Every row gives one point. To make a cloud, some directions were put in groups of two or more. Within a group, all points are equally far from the middle, so they leave a hole (a ring in 2 directions, a hollow ball in 3). The other directions are filled evenly. Then the cloud was stretched, turned, moved and blurred a little. How many holes are there, and how many directions does each take, smallest first?
In the rows, 128 means zero.

Cloud, 13 rows:
[[145 154]
 [ 79 142]
 [155 142]
 [ 73 119]
 [ 99  78]
 [ 91 156]
 [ 74 109]
 [161 125]
 [156 143]
 [ 83  90]
 [ 81  92]
 [138  81]
 [153 146]]
Holes: 1 (2)

Cloud, 19 rows:
[[141 101 163]
 [100 135 128]
 [103 128 179]
 [131 176 116]
 [132 100 193]
 [103 139 138]
 [134 106 101]
 [ 92 122 135]
 [ 97 116 106]
 [140 126 192]
 [182 145 159]
 [ 79  86 158]
 [ 88 104 110]
 [152  81 124]
 [ 93 165 144]
 [204 104 122]
 [139 145 106]
 [147  61 177]
 [ 71 124 197]]
Holes: 0

Cloud, 31 rows:
[[145 146 170 151]
 [131 144  76 161]
 [102 107 173  96]
 [194  91  87 108]
 [160 138 149  67]
 [106 130 180 106]
 [135 146 119  62]
 [ 97  73 130 104]
 [113 138 143 170]
 [114 123 101 180]
 [139 169  91 141]
 [126 105 109 183]
 [117  76  81 141]
 [ 90 150 138 151]
 [141 180 112 112]
 [124 117 119 184]
 [199 133  89 151]
 [147 121 110  61]
 [164 157 169 126]
 [122  99  93 177]
 [138 145 172 146]
 [104  96 166  94]
 [111  65 104 131]
 [139 153 124  66]
 [ 77 143 123  87]
 [190  88 104  93]
 [ 85 109 160  96]
 [ 94  74 118 104]
 [ 71 135 149 104]
 [149  82 121 176]
 [140  68 117 163]]
Holes: 2 (2, 2)

Cloud, 52 rows:
[[212 131  95 137 103 127]
 [ 99 169 108 128 146 119]
 [143 138 119 112 101 178]
 [ 99 138  56 169  92 117]
 [ 83 119  52 133 121 131]
 [156  81 109 142 128 183]
 [131 148 117 173 132  82]
 [ 84 112 123 157 202 152]
 [166 148  91 142 144 105]
 [143 176 174 129 119 141]
 [127  81  99 109 148  91]
 [109 148  96 172 160 159]
 [102 126 184 115 151  86]
 [ 65 118 105 108 112 139]
 [168  89  74 132 147 100]
 [ 95  87 130 117 151  82]
 [ 62 107 179 129 164 152]
 [200 109 102 148 163 125]
 [183  88 159 124 170 193]
 [138 143 118 103  94 164]
 [122 161 117 103 135 113]
 [132 142  59 160  81  95]
 [ 51 115 108 170 169 131]
 [103 122  82 140 170 161]
 [107 174 171 110 135 114]
 [143  82 135 109 140 185]
 [140 158 136 162  92 106]
 [101  75 132 107 152 104]
 [115  94 135 172 139 162]
 [117  76  99 112 180 147]
 [141 118 118 174 176 187]
 [176 128 145  85 120 122]
 [218 101 107 144 148 137]
 [149  76  67 156 156 163]
 [ 85  94 142 131 168  83]
 [ 84 143 105 188 146 144]
 [116  90 125 184 160 145]
 [ 89 107 168 124 173  88]
 [151 105 180 147 139 122]
 [142 140 109  92 127 101]
 [170  92 179 112 181 182]
 [ 71  96 100 177 165 130]
 [134  95 138 182 176 128]
 [109 153 139 120  73 113]
 [150 106 160 170 183 185]
 [131 125  74 153 105  69]
 [ 71 166 146 125 127  80]
 [ 81 132 111 140 182 157]
 [150 131 126 164 156 197]
 [208 140 153 115 123 141]
 [173 121 155 170 163 121]
 [143  90  96 152 119 178]]
Holes: 3 (2, 2, 2)
